Each wall is flat, endless, passes through zero and stands at right angles to its row. A trip goes straight from one point to another. Which walls does it cross, in order?
(in the rows, 128 means zero)

Walls:
(1): [119 121 107]
(2): [114 101  96]
(3): [144 179 187]
(4): [137 112 122]
(5): [106 155 157]
(6): [133  86 170]
(7): [156 108 173]
(8): [136 144 101]
(9): [ 80 132 130]
(10): [131 123 110]
(11): [148 144 150]
Trips:
[131 170 158] to [112 156 119] -> 8, 7, 1, 11
[116 152 116] to [ 93 140 115] -> 2, 3
[163  84 124] to [121  80  94] -> 7, 8, 9

Walls:
(1): [101 162  87 108  94  94 132 114 125]
(2): [104 115  87 128 135 121 128 127  95]
(3): [ 90 137 189 147 114  95 122 159 136]
(4): [154  90 117 101  90 130 157 125 115]
(5): [135 163 136 141 147 147 120 166  85]
(6): [127 176 126 151 140 126 125 146  82]
(7): [129 118 100  95 168 111 120 121 105]
(8): [ 99 151 151  87 111 177  72 149 138]
(9): [103 100 164 120 140 148 157 122 160]
Trips:
[130  83 174 180 132 169 125 166 105] to [129 114 187 134 167 101 120  79  96] -> 8, 7, 5
[101 158 121 117 124 138 149 148 152] to [112 154 181 166 108 117 125 120 168] -> 5, 6, 1

Walls:
(1): [186 168 117 126 101 184 111 158 126 137 113 170 130 136 112  92 171 122]
(2): [116  97 137 134  86  90 123 134 145 150 165 144 138 125 149 160 113 103]
(3): [127 163  79 111 109 153 119 125  83 128 108 141  99  93 124 118  96  84]
(4): [153 109 112 110 130 136  89  92 102 115 133 136 110  99 151 101  75  69]
(5): [137 130 133 109 134  89 126 107 107 143 170 124  96 103 161  86  89 119]
(6): [128  90 145 153 150 150  83 107 166  92 133 172 138 138 128 125 139 141]
(7): [117 125  95 146 167 114 131 147 124 136  97 135 159 109 102  74  97 146]
(8): [156  91 126 106 118 152 167 149 113 141 122 139 172 112 107 113 123 100]
(9): [148 123 130  95 151 144  81 150 147 129 114 170 127 156  94 126 124 111]
(10): [142 146 114 103 141 152 117  84  96 106 148 102 114 141 111 130 129  87]
(11): [112 134 148 122 131 154 102 111 150 108 131 177 122 149  92 157 122 134]
(12): [141 135 157 153 148 109 158 122 134 182 110 179 133 184 147 158 119  87]
Trips:
[115 120 111 148  99 132 142 113 133 123 174 144 105 144 104 176 113 118] to [108 175 199 111 139 168 164 131 155  93  92 112 122 135 154 166 159 151] -> 3, 2, 10, 1
[133 159 106 140 156 129 132 133 166 110 124 119 132  82 137 149 156 132] to [112 169 100 147  91 146  99 128 145 118 139  93 135 109  71 158 135 132] -> 3, 11, 10, 6, 7
[110  91 162 129 136 140 125 175 130 139 137 124 112 186 125 164  99 154] to [141  89 146 101 101  55 133 110 165 122 114 124 150 142 107 117 105 103] -> 8, 5, 4, 7, 11
[151  99 127 106 188  91 129 162 136  95 140  94 104 138 132 139 117 154] to [126 138 128 150 151 106 135 117 168 120  79 103 186 107  94 117  83 170] -> 5, 9, 8
[125 138 112 151 105 154 131 100 148 121 128 133 165 185 137 121 112 159] to [ 82 133 102 113  94 165 124 100 128 144 102 101 105 136 109 132 104 171] -> 12, 10, 1, 3, 6
[155 143 131 124  82 102 123  82 132 143 134  88 166  94 106 124 166 125] to [183 139  94 200 183  99  80 142 124 169  86  80 118  97 114 108 129 149] -> 7, 2, 8, 4, 10, 3
